Every row gives one point. The window is the flat piece filled in between its corners: a triangle in 3 columns, a solid with four corners in 4, and so on. A path goes straight from each point to the next, and from the last back to the first. After which points does the path pass through the window?
In the rows, zero is written as 128.

Window:
[[177 105 152 131]
 [115 192 160 122]
 [ 97  85 104 127]
 [163  47  46 132]]
Path:
(1): [112 106 109  65]
(2): [136  97 120  75]
(3): [126 104 126 194]
(4): [103 190 182 167]
(5): [116 187 181  61]
(6): [109 172 132  86]
(7): [111 173 137 179]
(8): [ 99  97 118 184]
Through the window after points: 2, 8

Window, 6 rows:
[[138 233 102 141  94 153]
 [105 165 140  89 130 146]
 [204  77 174 150 116 152]
 [135 114  81 136 134 138]
 [165 109 221 193 131 156]
 [ 45 142 173  92  70 165]]
Path:
(1): [112 151 111 103 108 181]
(2): [140 145 149 133 122 235]
(3): [125 161 188 138  76  89]
(4): [107  85 187 125 107 117]
(5): [100  86 175 105 121 218]
(6): [142 168 152 123 111 198]
(7): [144 166 165 135  88 114]
(8): [ 98 162 163 100  90  74]
(9): [ 89 145 138 101 124 227]
(10): [161 126 174 157 128 236]
(11): [146 134 174 170  97  82]
(12): [122 152 117 110  93 110]
Through the window after points: 8

Window, 8 rows:
[[145  82  98 230  55  44  74 151]
 [166 104  83  79 194 132  96 161]
 [106 192 168 137 211 139 172 160]
 [129  96 146  91 145 234 109 174]
 [ 50 122  96 100 150 108 112 156]
 [112 111 170  83 151 106 112 162]
 [208 123 106 189  25  97 161 131]
 [143 167 136 155  44 134  74 172]]
Path:
(1): [122 134 147 134 118 130  90  97]
(2): [124 135 116 125  98 119 124 213]
(3): [102 152 142 131 132 131 142 215]
(4): [102 148 151 135 133 137 117 127]
(5): [110 135 143 108 175 160  89 118]
(6): [112 130 141 105 167 151 112 197]
(7): [102 125 122 115 128 110 114 189]
(8): [ 99 115 140 112 134 111  97 109]
(9): [120 129 129 137 138 129  85  77]
(10): [106 109 120 129 138  93 121 249]
(11): [131 112 122 152 124 103 123 223]
(12): [134 114 132 132 132 101  86  86]
(13): [126 162 143 137 156 141 124 137]
(14): [124 156 146 132 151 133 139 188]
(15): [130 104 117 150 119  85 137 217]
(16): [128  99 115 145 127 126  90 106]
Through the window after points: 1, 7, 11, 13

Window, 9 rows:
[[ 33  28 161  80 186 166 126  84  97]
 [ 74 130 128  77 107 157 167 191 107]
 [158 137  70  94 131 140  61  95 127]
 [169 158  90 197 186  35  59 154 155]
 [142 101  90 174  76  55 127 196 143]
 [ 37 175 180 148  61 129  60 199 134]
 [ 86  29  82 154 173 170 135 161 112]
 [131 147 208 193 138 135 171 104 141]
 [151 159  45 178 144  89 174  72 139]]
Path:
(1): [ 94  71  87 116 167 159 121 137 225]
(2): [127  88  95 147 165 121 146 129 186]
(3): [139  97 104 169 155 106 146 123  72]
(4): [107 136 145 162 106 131 142 141  80]
(5): [ 95 129 151 138 117 138 153 128 192]
(6): [133 102  98 149 166 107 146 104 174]
(7): [146 104  99 163 161  93 139 111  77]
(8): [129 104 110 159 145 120 145 133  92]
(9): [118 102 108 136 159 139 155 133 212]
(10): [100  83 116 124 119 119 109 187 206]
(11): [121  95 132 157 101 108 102 183  33]
(12): [127 111 106 134 134 128  94 123  26]
Through the window after points: 12

Window, 11 rows:
[[172 101  80  95  86 188 138 105 110  58 103]
 [ 26  57  58 106 163 183 173  97 145 116  99]
 [ 61 178 110 107 158 144 151  25 141 173  81]
 [162 161 136  64  54 121 160 154 137 189 160]
 [104 115 133 117 192 160 180 125 136 128 102]
 [138 108  31  83 162 140 129 148 151 102 111]
 [188 213 172 118  46 184  70 113 163 203 189]
 [205 131  47 141  62 132 190 180 153  83 189]
 [138 192 177  96  50 129 107 135 192 118 153]
 [ 83  98 127 151 148 117  92  35 129 192  61]
 [ 55 170 116 155 133 116  76  78  41 194 107]]
Path:
(1): [109 115 125 118 141 117 105  37 123 164 123]
(2): [100 114 110 119 144 138 123  74 112 163 150]
(3): [106 141  74 125 125 159 144 106 111 162  74]
(4): [109 180 110 158  92 162 164 174 151 185  72]
(5): [107 123 138  70 145 120 104  53 143 129 170]
(6): [120 132 132  54 102 130 144  43 123 153 192]
(7): [140 201  90 159  71 161  98 130 161 165  86]
(8): [153 168 107 123  49 191 130 193 122 137  63]
(9): [152 107 109 104 121 112 113  93 137 131 209]
(10): [ 91 132 110 113 146 117 112  45 123 147 146]
(11): [ 95 159 114 136 110 149 115 109  97 166  82]
(12): [126 133  82 117 114 163 146 132 126 140  96]
(13): [139  88 124 108 144 124 117  34 116  96 173]
(14): [ 75 131 138  60 134 116 102  46 155  94 198]
(15): [128 148 109 140  97 170 141 138 158 127  87]
(16): [ 79 136 119 167 119 166 123 136 155 186  17]
Through the window after points: 10, 16

Window, 14 rows:
[[171 111  84 128 130 136 160 135  69  99 169 121  70 134]
 [146   7  47  88  80 125 130  86 110 124 114 172  63 144]
 [106 108 182  82 172 128 136 160 128 163 210 113  93 136]
 [ 82  98 164 197 229 122 164 123 141 181 145 143 126 141]
 [118  82  72 102 106 154 123 102  95 156 120  62  49 154]
 [ 94 109  78 112  74  82 129 110 135 101 105 136  31 148]
 [172 124 192 154 170 157 125 106 151 107 103 113 169 164]
 [142  99  34  73 125 137 163  47 153 141 136 142  55 119]
 [ 33  68 169 132 209 171 235 143 140  86 144 136 157 164]
 [185 139 234 179 124 172 216 119 136 185 126 123 171 158]
 [160 135 177 147 120  83 160  68  91 155 130  92 193 170]
 [110 125  33  76 102 135 114 140  98 162 117 153  93 149]
 [115 140 178 192 101 163 127  98 126 133 192 107 177 160]
 [137  80  69 124 109 104 148 153 160 135 148  86 113 123]]
Path:
(1): [126  89 152 125 138 145 150 114 114 139 129 102 116  97]
(2): [156  91 123 148 126 126 164  99 146 134 168 125  90 248]
(3): [159  93  80 115 103 100 143 103 165 129 169 134  69 236]
(4): [ 85  84 113 119 104 136 134 115  88 123  96 130  91  67]
(5): [ 93  91 144 145 143 125 138 102 130 132 123 118 129  53]
(6): [126 112 123 118 129 129 155 126 144 154 143 115 125 222]
(7): [151 106 134 148 134 137 151 126 125 138 153 115 115 230]
(8): [128 111 156 138 128 140 143 118 115 138 129 111 135 128]
(9): [110  96 118 104 116 145 128 114 106 127  99 117 109  62]
(10): [130  97  96 123 119 129 141 111 124 138 138  97  74 181]
(11): [154 109  98 116 128 115 145 111 132 144 168 109  85 215]
(12): [137 104 115 125 117 134 139 116 105 133 140 118 105 102]
Through the window after points: 3, 9

Window:
[[189 220 112 114 157  89 139 138 140 161 120 130  91 102]
 [133 110 123 103 121 104  26 104  49  53  98 163 123 154]
 [142 116 186  68  93 113  41 119 112 137 136 123 132  93]
 [195 173 116 193  64  73  50 198 119  75 116 128 172 135]
 [ 33 113 126 151  99 133  81 115 129 130 179 160 135 145]
 [134 130  56 135 125  43  96 137 169  63  98  90 200 119]
 [ 33 118  90 138 133 135 167 204  76 139 209 122 223 108]
 [100  81 126 102 142 115 187 150 174  66 132  96  97 163]
 [112 149 107 183 146 108 151  90  22 131 146  63 121 124]
 [178 148  55  88  71 124  82  71  89 186 102 129  86 104]
 [ 54  46 142 139 214 105 140 246 170 171  92  87 105 129]
 [146 149 157 105 120 115 155  92 125 146  36 143  89 141]
 [186 138 114 100 110  17 168  96 129 154  96 134  61 107]
 [ 85 213 199  42  87  52 124 233 125 134 125  73  70  77]]
Path:
(1): [163 132 100 116 116  82 112 127 129 156 161  83 178 231]
(2): [118 128 107 154 128 123 113 126 111 101  93 158  86  48]
(3): [ 90 117 100 129 132 125 111 164 135  74  93 139  84  27]
(4): [123 117 141 112 129  91 133 131 122 134 131 109 142 205]
(5): [147 151 128  91 111  72  91 151 125 143 123  77 104 224]
(6): [125 122 130 137 129 104 103 124 118  87  94 145 113  52]
(7): [ 75 107 121 153 143 118 137 173 116 100 119 121 128  76]
(8): [102 131 117  84 137  91 124 179 134 203 181 103 164 216]
(9): [119 115 122  92 141  64  97 133  96 157 113 129 120 220]
(10): [119 130 119 141 122 117 112 152 122  85 117 124 117  44]
(11): [133 143 128 146 129 111 119 124 148  84  61 114  68  62]
(12): [165 140 138  81 102  57 104 112 116 156 116 131 113 192]
Through the window after points: 3, 7, 9

Window (14 x 14):
[[139 131 124 107 103 110  83 125 107 107 148 113 172  94]
 [132  34 142 221 109 141 127  92 147 123 167 123 131 152]
 [128 143 145 204 113 116 160 118 163 128 167 122 210  98]
 [119 180 154 170 132 168 119 135 173 122 180 117   7 160]
 [ 74 159 154 139 102 137 117 121 118 177 149 102 192 104]
 [118 149 189 146 146 108 120 124 165 139 121 133  33 157]
 [180 146 129 126 114 146 164 122 109 142  75 124 133  76]
 [105 129 147 126 143 151 130 175 105 110 110 128 142 109]
 [109  81 162  86 127 167 126 135 154 108 137 114 156 117]
 [ 61 172  70 129 140 189  86  62 137 106 104 144 133 120]
 [124 124 147 141 143 157 162 110 128 142 142 189  82 126]
 [196 118 126 139 176 140 174 102 101 115 127  95 142 129]
 [ 76 120  59 117 136 141 126 146 160 158 123 159 116  82]
 [ 76 163 161 157  87 121 171 113 140 127 150 119 104 163]]
Path:
(1): [ 92 134 150 143 130 131 133 104 119 122 147 103 127  78]
(2): [124 162 121 145 114 156 118 126 157 159 111 150 157 164]
(3): [162 131 130 139 129 146 125 143 138 114 121 142 150 167]
(4): [107 118 148 125 132 141 151 107 126 124 145 101 129 100]
(5): [ 66 123 138 153 134 146 140 104 136 113 157 117 113  70]
(6): [127 142 134 148 105 135 123 132 143 150 128 135 151 137]
(7): [131 143 124 106 105 154 120 147 156 134 111 148 135 175]
(8): [ 86 125 139 150 147 133 129 104 114 119 151 107  93  70]
(9): [ 90 142 139 150 136 142 124  93 133 124 140 122 102  94]
(10): [132 139 104 137 110 145 127 121 165 145 137 151 126 164]
(11): [151 118 116 146 116 137 120 130 142 141 146 135 158 154]
(12): [111 119 137 150 132 139 132 104 125 118 137 120 122 101]
Through the window after points: 1, 3, 11
